Every row gives one point. Each copy is the shape, with its points in the same order, turned, moved and blurred by noise. Some copies are also mirrored. Which?

Shape (9 x 3)
[[ 0.19  0.31  0.65]
 [-0.12 -0.39  0.14]
 [-0.54  0.08 -0.11]
 [-0.26  0.66  0.48]
 [ 0.40 -0.44 -0.60]
 [ 0.47 -0.48  0.09]
 [ 0.03 -0.06 -0.19]
 [-0.34  0.37  0.42]
 [ 0.04  0.09 -0.01]]
Copy 1 (9 x 3)
[[-0.78 -0.11  0.03]
 [ 0.02 -0.28  0.29]
 [ 0.13  0.41  0.38]
 [-0.69  0.55  0.14]
 [ 0.63 -0.42 -0.42]
 [ 0.03 -0.68 -0.12]
 [ 0.14 -0.03 -0.16]
 [-0.50  0.29  0.33]
 [ 0.00  0.03 -0.06]]
Copy 1 is: mirrored
Copy 2 (9 x 3)
[[ 0.62  0.32  0.72]
 [-0.01 -0.29  0.46]
 [-0.30  0.23  0.35]
 [ 0.12  0.81  0.64]
 [ 0.31 -0.41 -0.43]
 [ 0.57 -0.49  0.29]
 [ 0.05 -0.05  0.06]
 [ 0.09  0.57  0.73]
 [ 0.17  0.10  0.27]]
Copy 2 is: only turned
Copy 3 (9 x 3)
[[-0.08  0.17  0.75]
 [-0.06 -0.54  0.19]
 [-0.39 -0.16 -0.19]
 [-0.43  0.50  0.37]
 [ 0.70 -0.54 -0.27]
 [ 0.51 -0.55  0.41]
 [ 0.15 -0.17 -0.08]
 [-0.45  0.17  0.35]
 [ 0.07 -0.04  0.05]]
Copy 3 is: only turned

Shape (9 x 6)
[[-0.22  0.48  0.41 -0.07  0.32  0.40]
 [ 0.15  0.11  0.08  0.42  0.25  0.79]
 [ 0.21 -0.09  0.13  0.34 -0.47 -0.26]
 [ 0.27  0.68 -0.03 -0.35  0.00  0.17]
 [ 0.32 -0.15 -0.44 -0.11  0.08 -0.89]
 [-0.17  0.64  0.15 -0.20  0.37  0.25]
 [-0.53  0.00  0.06 -0.36 -0.17  0.81]
 [-0.28  0.07 -0.40  0.29  0.04 -0.16]
 [ 0.10 -0.62 -0.28  0.25  0.49 -0.67]]
Copy 1 (9 x 6)
[[ 0.44  0.04  0.33 -0.64 -0.23  0.11]
 [ 0.94 -0.09 -0.01 -0.03 -0.25  0.24]
 [ 0.01  0.19 -0.01  0.44  0.31 -0.16]
 [ 0.33  0.37 -0.10 -0.59  0.36  0.38]
 [-0.24 -0.23 -0.50 -0.15  0.90 -0.46]
 [ 0.36  0.14  0.06 -0.83 -0.08  0.13]
 [ 0.05 -0.22 -0.03 -0.25 -0.59  0.72]
 [ 0.05 -0.06 -0.53 -0.09 -0.06 -0.30]
 [ 0.04 -0.77 -0.37  0.03  0.54 -0.70]]
Copy 1 is: mirrored
Copy 2 (9 x 6)
[[-0.41  0.41  0.34  0.36 -0.35  0.37]
 [ 0.00  0.04 -0.14  0.82 -0.36  0.53]
 [ 0.43  0.02 -0.01  0.23 -0.29 -0.52]
 [-0.18  0.63 -0.21 -0.12 -0.42  0.24]
 [ 0.22  0.08 -0.27 -0.39  0.55 -0.51]
 [-0.54  0.55  0.13  0.18 -0.22  0.32]
 [-0.64 -0.35  0.10  0.21 -0.81  0.33]
 [-0.33 -0.04 -0.27  0.33  0.09 -0.36]
 [ 0.19 -0.38 -0.01  0.07  0.84 -0.28]]
Copy 2 is: only turned
Copy 3 (9 x 6)
[[ 0.09  0.16  0.51 -0.55  0.52  0.35]
 [ 0.23 -0.13  0.44  0.19  0.65  0.43]
 [-0.15  0.25  0.33  0.40 -0.36 -0.05]
 [ 0.51  0.42  0.12 -0.56  0.10  0.13]
 [-0.12 -0.07 -0.11 -0.02 -0.47 -0.92]
 [ 0.04  0.14  0.26 -0.66  0.44  0.23]
 [-0.09 -0.23 -0.06 -0.47  0.04  0.99]
 [-0.36  0.14 -0.18  0.03  0.16 -0.10]
 [-0.59 -0.49  0.07  0.22 -0.12 -0.80]]
Copy 3 is: only turned
Copy 4 (9 x 6)
[[-0.22  0.46  0.72  0.23  0.28 -0.12]
 [-0.67  0.16  0.35  0.20 -0.22 -0.21]
 [ 0.41 -0.11  0.06  0.09 -0.34 -0.27]
 [ 0.02  0.70  0.47 -0.27 -0.01 -0.04]
 [ 0.68 -0.03 -0.36 -0.64  0.40 -0.28]
 [-0.07  0.71  0.59  0.16  0.38 -0.11]
 [-0.30  0.56  0.28  0.32 -0.03  0.78]
 [ 0.02  0.36 -0.41  0.11  0.20 -0.25]
 [ 0.27 -0.59 -0.39 -0.24  0.56 -0.45]]
Copy 4 is: mirrored

Shape (11 x 8)
[[ 0.15  0.06  0.14 -0.59  0.47  0.09 -0.23 -0.24]
 [ 0.05 -0.35 -0.12 -0.52  0.16  0.05  0.05  0.17]
 [-0.33  0.26 -0.40 -0.48 -0.24 -0.56  0.09 -0.28]
 [-0.42 -0.21  0.07 -0.27 -0.36 -0.21  0.34  0.38]
 [ 0.10 -0.25 -0.32 -0.63  0.03  0.00 -0.54 -0.29]
 [ 0.16  0.48  0.07  1.50 -0.47  0.16  0.08  0.03]
 [ 0.25 -0.06  0.15  0.25  0.32 -0.03 -0.01 -0.42]
 [ 0.09  0.36 -0.24 -0.20  0.05 -0.81 -0.84 -0.02]
 [-0.93  0.36 -0.25  0.49  0.43  0.14 -0.02 -0.30]
 [ 0.05  0.46  0.02 -0.37 -0.23 -0.04 -0.16 -0.08]
 [ 0.27 -0.17 -0.41 -0.23  0.42  0.15  0.19  0.27]]
Copy 1 (11 x 8)
[[ 0.12 -0.53  0.15 -0.50  0.00  0.34  0.09 -0.13]
 [ 0.09 -0.51 -0.23 -0.02  0.11  0.10  0.29  0.09]
 [ 0.34  0.31 -0.23 -0.43 -0.16 -0.10  0.80 -0.15]
 [-0.23  0.16 -0.41  0.01 -0.06 -0.23  0.42  0.41]
 [ 0.60 -0.62 -0.09 -0.17 -0.39 -0.02  0.41 -0.13]
 [ 0.06  1.25  0.38  0.93 -0.36  0.21 -0.40 -0.16]
 [ 0.04 -0.04  0.46  0.07  0.04 -0.02  0.05 -0.50]
 [ 1.00  0.24  0.51 -0.43 -0.11 -0.08  0.53  0.24]
 [-0.32  0.45  0.52  0.31 -0.60  0.59  0.92 -0.27]
 [ 0.28  0.20 -0.15 -0.41 -0.27  0.18  0.06  0.11]
 [ 0.28 -0.30 -0.15  0.28  0.34  0.49  0.28 -0.04]]
Copy 1 is: mirrored
Copy 2 (11 x 8)
[[ 0.17  0.17  0.06 -0.62  0.37  0.18  0.14 -0.67]
 [ 0.00 -0.15 -0.25 -0.63  0.17 -0.08  0.39 -0.07]
 [-0.59  0.60 -0.22 -0.31  0.08 -0.25 -0.28  0.07]
 [-0.46 -0.19  0.16 -0.20 -0.28 -0.18  0.21  0.38]
 [ 0.16  0.35 -0.61 -0.78 -0.13  0.09 -0.06 -0.36]
 [ 0.14 -0.43  0.06  1.50 -0.11  0.17 -0.34 -0.19]
 [ 0.03 -0.18 -0.11  0.08  0.21  0.09 -0.01 -0.76]
 [ 0.43  0.51 -0.07 -0.39  0.01 -0.51 -0.79 -0.30]
 [-0.53 -0.08 -0.10  0.06  0.49  0.79 -0.73 -0.10]
 [-0.08  0.52  0.07 -0.17  0.03  0.00  0.19 -0.20]
 [ 0.02 -0.21 -0.50 -0.26  0.68 -0.18  0.29 -0.03]]
Copy 2 is: only turned
Copy 3 (11 x 8)
[[ 0.53  0.38  0.12  0.05  0.45 -0.17 -0.14 -0.29]
 [ 0.09  0.18 -0.45 -0.05  0.34  0.04 -0.11 -0.11]
 [-0.04  0.80 -0.44  0.27 -0.12 -0.75 -0.08 -0.25]
 [-0.41  0.12 -0.45 -0.31 -0.25 -0.24 -0.02  0.01]
 [ 0.63  0.45 -0.40  0.21  0.01 -0.05 -0.39 -0.35]
 [-0.21 -0.08  0.77  0.82 -0.93 -0.03  0.55  0.95]
 [ 0.24 -0.01  0.30  0.53  0.06 -0.25  0.12 -0.12]
 [ 0.57  0.58 -0.24  0.41 -0.14 -0.85 -0.68  0.39]
 [-0.63  0.83  0.61  0.61 -0.07  0.07 -0.26  0.08]
 [ 0.45  0.60 -0.04 -0.04 -0.17 -0.41  0.14  0.09]
 [ 0.14  0.24 -0.33  0.24  0.49  0.15  0.18  0.18]]
Copy 3 is: only turned

Shape (12 x 9)
[[ 0.91  0.15  0.17  0.06  0.08 -0.67  0.48 -0.19  0.09]
 [ 0.32 -0.08 -0.20  0.24 -0.30  0.26  0.05  0.43  0.21]
 [-0.39  0.46  0.69  0.25  0.67  0.42 -0.09  0.21 -0.19]
 [-0.50 -0.96 -0.12 -0.12 -0.07 -0.14  0.03  0.14 -0.25]
 [ 0.13 -0.25  0.14  0.10  0.40 -0.32 -0.49  0.55 -0.67]
 [-0.03 -0.10 -0.24  0.12  0.86  0.53 -0.24  0.32  0.04]
 [ 0.56  0.34 -0.28  0.13 -0.21 -0.35 -0.23  0.20 -0.03]
 [-0.07 -0.30 -0.95  0.15 -0.12 -0.51 -0.29  0.16 -0.27]
 [ 0.38  0.49 -0.33  0.69  0.44  0.76  0.39 -0.33 -0.15]
 [-0.30 -0.57  0.34 -0.16 -0.17 -0.39 -0.66  0.12 -0.04]
 [ 0.00 -0.16 -0.07 -0.57 -0.35 -0.08 -0.18  0.23 -0.15]
 [ 0.18 -0.04  0.23 -0.16 -0.21  0.14 -0.58 -0.02 -0.23]]
Copy 1 (12 x 9)
[[-0.06  0.66  0.22  0.75  0.62  0.72  0.21  0.16  0.44]
 [ 0.05  0.19  0.03 -0.51  0.33  0.57  0.07  0.02 -0.09]
 [-0.64 -0.47 -0.36 -0.03 -0.16 -0.24  0.44  0.25  0.42]
 [ 0.34 -0.62 -0.37  0.27  0.29  0.37  0.13 -0.21 -0.78]
 [-0.55 -0.34 -0.54  0.13  0.90  0.10 -0.11  0.33 -0.30]
 [-0.47 -0.15 -0.59 -0.37  0.33 -0.05  0.15 -0.61  0.16]
 [-0.01  0.55  0.05 -0.11  0.62  0.22 -0.27  0.34  0.14]
 [ 0.58  0.22 -0.64 -0.02  0.76  0.12 -0.39 -0.03 -0.41]
 [-0.35  0.63 -0.77 -0.29 -0.36  0.55  0.13 -0.20  0.62]
 [ 0.06 -0.69  0.16  0.29  0.44  0.05 -0.41  0.11 -0.53]
 [-0.08  0.12  0.14  0.09  0.38  0.09 -0.02  0.12 -0.72]
 [-0.48 -0.08  0.05  0.05  0.11  0.12 -0.45  0.22 -0.32]]
Copy 1 is: only turned
Copy 2 (12 x 9)
[[ 0.62  0.75  0.11  0.33 -0.44  0.11  0.18  0.31  0.22]
 [ 0.37 -0.44  0.12  0.15 -0.07  0.61  0.17 -0.01 -0.27]
 [-0.24  0.02  0.02  0.92  0.20 -0.08 -0.45 -0.58 -0.71]
 [ 0.25 -0.76 -0.52  0.16  0.41 -0.50  0.36  0.02  0.20]
 [ 0.42  0.01 -0.21  0.43  0.38  0.02  0.50 -0.92 -0.01]
 [ 0.42 -0.42 -0.11  0.23  0.01 -0.01 -0.63 -0.80 -0.36]
 [ 0.25  0.23  0.18 -0.09 -0.25  0.52  0.39 -0.29  0.07]
 [ 0.17 -0.39 -0.46 -0.41 -0.29  0.05  0.62 -0.47  0.37]
 [ 0.30 -0.09  0.11  0.20 -0.99  0.03 -0.32 -0.22 -1.04]
 [-0.05 -0.39  0.21  0.27  0.64 -0.28  0.48 -0.36  0.43]
 [ 0.14 -0.08 -0.03 -0.27  0.60  0.17  0.33  0.03 -0.01]
 [ 0.03 -0.05  0.44 -0.05  0.39  0.00  0.35 -0.32 -0.26]]
Copy 2 is: mirrored
Copy 3 (12 x 9)
[[ 0.19  0.35 -0.65 -0.23 -0.38 -0.37 -0.61  0.22  0.56]
 [-0.08 -0.02 -0.08  0.21  0.27  0.12 -0.18  0.57 -0.16]
 [ 0.22  0.31 -0.19 -0.86  0.81  0.39 -0.03 -0.32 -0.59]
 [-0.20  0.26  0.29  0.46  0.15 -0.18  0.57 -0.63  0.16]
 [-0.31  0.28  0.15 -0.46  0.19 -0.73  0.19 -0.11 -0.28]
 [ 0.54 -0.03 -0.12 -0.08  0.64 -0.35  0.19 -0.13 -0.71]
 [-0.19 -0.03 -0.21 -0.17 -0.33 -0.32 -0.41  0.43 -0.18]
 [-0.45 -0.21 -0.15  0.51 -0.57 -0.51  0.29 -0.10 -0.39]
 [ 0.66  0.42 -0.97 -0.21  0.12  0.40  0.27  0.47 -0.56]
 [-0.41  0.39  0.69  0.13  0.06 -0.33 -0.25 -0.56 -0.15]
 [-0.07 -0.07  0.58 -0.01 -0.30  0.03  0.00 -0.06  0.05]
 [-0.08  0.43  0.50 -0.16 -0.10  0.12 -0.21  0.07 -0.40]]
Copy 3 is: only turned
Copy 4 (12 x 9)
[[ 0.34  0.24  0.01 -0.50  0.83 -0.52 -0.16 -0.49  0.30]
 [-0.02  0.40 -0.42 -0.30  0.18  0.08  0.18  0.35  0.11]
 [ 0.44 -0.87 -0.39  0.07  0.24  0.48 -0.42  0.07 -0.47]
 [-0.56 -0.16  0.11 -0.09 -0.12 -0.62 -0.29  0.71 -0.28]
 [ 0.48  0.06 -0.06 -0.26  0.10 -0.29 -0.87  0.65 -0.46]
 [ 0.09 -0.02 -0.52  0.63  0.20  0.32 -0.54  0.37 -0.27]
 [ 0.55  0.61  0.13 -0.33  0.33 -0.12 -0.03  0.09 -0.08]
 [-0.11  0.83  0.26  0.07  0.12 -0.51 -0.08  0.48 -0.69]
 [ 0.15  0.14 -0.97  0.25  0.12  0.17  0.02 -0.71 -0.42]
 [ 0.26 -0.32  0.44 -0.11 -0.09 -0.51 -0.12  0.91 -0.04]
 [-0.08  0.18  0.45 -0.37 -0.16 -0.03 -0.19  0.39  0.10]
 [ 0.56 -0.03  0.18 -0.18 -0.36 -0.07 -0.18  0.36  0.09]]
Copy 4 is: only turned
